Rows are points. Each copy is the shape, with its points in the same order, turned, moved and blurred by noise. Some copies are also mirrored. Which?

Shape (8 x 2):
1.6 -21.9
28.2 0.2
-46.1 -22.1
-25.2 3.7
34.5 9.8
-7.7 -18.2
-31.3 -1.3
-3.7 3.9
Copy 1 (8 x 2):
19.5 2.7
-3.6 -17.6
29.5 51.5
4.5 34.2
-13.6 -20.5
18.9 15.8
10.4 42.0
-2.0 12.3
Copy 1 is: mirrored
Copy 2 (8 x 2):
22.1 0.1
5.7 35.0
6.1 -45.3
-11.2 -15.3
6.7 39.1
14.1 -4.5
-9.1 -22.6
-5.0 1.4
Copy 2 is: only turned
Copy 3, 8 rows:
-28.5 -14.4
-23.3 20.5
-0.5 -52.6
11.0 -23.3
-18.1 29.0
-17.5 -19.7
11.3 -30.4
1.9 -3.4
Copy 3 is: mirrored

Shape:
12.9 -22.4 -5.1
9.9 6.8 -25.9
-9.9 -29.7 -30.5
-10.2 17.8 -21.0
-23.0 24.7 -2.0
-30.4 17.3 9.4
30.2 -43.4 -4.5
31.1 -10.5 -6.7
Copy 1:
3.3 -29.2 -3.3
19.6 -18.0 24.3
-15.2 -39.8 26.0
9.4 3.2 35.7
2.5 20.2 29.8
-12.9 24.2 20.4
3.4 -50.8 -17.6
24.8 -27.0 -3.3
Copy 1 is: mirrored
Copy 2, 8 rows:
-6.5 20.2 -18.6
21.9 24.0 5.1
-17.6 40.2 8.2
18.4 11.1 24.5
12.8 -9.3 29.0
0.6 -18.0 28.7
-15.0 30.9 -39.7
12.9 19.8 -28.0
Copy 2 is: only turned

Shape (7 x 4):
2.6 -3.0 25.2 35.2
-30.5 10.9 -4.9 22.5
6.2 6.8 26.6 -4.7
10.5 5.0 -14.5 -9.6
9.2 54.5 -31.9 7.6
16.0 30.6 39.9 -15.1
-14.0 -5.3 -14.6 -27.2
Copy 1 (7 x 4):
0.6 13.9 6.9 37.8
32.3 4.2 7.3 2.6
-21.5 -3.5 22.7 12.0
-8.1 -24.4 -5.5 -4.4
25.1 -62.1 8.4 10.1
-29.6 -20.4 47.6 15.1
-6.4 -10.2 -1.8 -32.1
Copy 1 is: only turned
Copy 2 (7 x 4):
40.8 -24.9 -15.2 26.4
21.4 -4.4 -34.4 -10.1
11.3 -22.7 11.1 16.4
4.8 18.5 3.8 14.6
-30.4 17.8 -36.4 25.7
-11.6 -36.9 16.1 25.5
6.1 20.4 13.8 -17.2
Copy 2 is: only turned

Shape (10 x 6):
-33.2 -5.3 -1.2 8.5 14.4 6.1
-22.7 -9.6 -5.4 12.2 -30.9 31.4
6.1 -36.8 -34.5 27.7 -42.3 -25.6
-39.2 17.3 -31.7 -11.7 -2.2 20.6
-11.9 15.5 10.6 -23.8 -35.7 8.2
7.0 9.6 -18.1 -28.5 1.2 33.8
7.2 30.1 7.9 25.9 -3.5 -35.6
-3.1 26.2 31.3 -0.2 -15.1 -10.5
20.0 18.3 14.0 -34.3 4.3 27.8
-1.9 5.4 -3.6 -36.6 -21.0 -26.9
Copy 1 (10 x 6):
-15.2 -13.8 -31.8 -8.2 -7.5 -11.2
-26.7 12.7 -29.4 21.1 7.8 25.6
44.9 34.9 -37.0 19.9 12.4 13.7
-32.1 -16.6 -37.6 35.9 7.2 -14.7
-19.0 -8.1 5.8 38.8 -16.9 18.9
-39.7 15.7 5.6 33.5 14.9 -26.2
30.4 -36.1 3.4 -2.3 12.0 8.7
-4.5 -30.4 20.3 8.5 -10.2 20.3
-32.9 0.6 32.7 22.0 -0.1 -11.0
14.7 -1.1 10.8 35.8 -27.2 -7.5
Copy 1 is: only turned
Copy 2:
-38.5 -11.7 15.5 -22.3 -12.6 -1.8
-8.4 25.5 23.9 -38.9 5.7 -5.6
23.8 -15.9 -11.9 -61.0 26.1 29.0
-13.9 -14.8 42.3 -24.3 -9.3 -33.6
19.1 19.2 35.9 0.0 -3.9 6.8
6.9 7.0 6.1 5.8 -9.4 -42.5
-14.5 -26.5 14.7 12.5 39.8 26.5
-11.0 4.7 27.6 17.0 12.2 22.3
3.0 17.2 0.3 31.4 -10.2 -24.9
26.8 -19.8 16.4 6.0 -11.3 16.1
Copy 2 is: mirrored
Copy 3, 10 rows:
-3.8 12.6 -18.2 0.7 -18.1 23.8
-18.1 -14.7 12.6 22.9 -34.2 4.6
24.7 16.2 -1.9 25.4 -43.5 -53.9
-44.8 -2.7 -27.8 -13.0 -18.3 -0.5
-13.0 -39.3 -3.5 15.0 9.7 -10.9
-25.9 -12.5 8.6 -33.5 7.4 -1.4
8.0 29.2 -10.9 29.2 31.0 -13.3
-0.6 -13.9 -12.4 27.4 28.8 4.8
-12.0 -23.1 13.1 -25.4 30.6 8.6
6.8 -21.2 -33.8 -8.0 16.5 -25.1
Copy 3 is: only turned
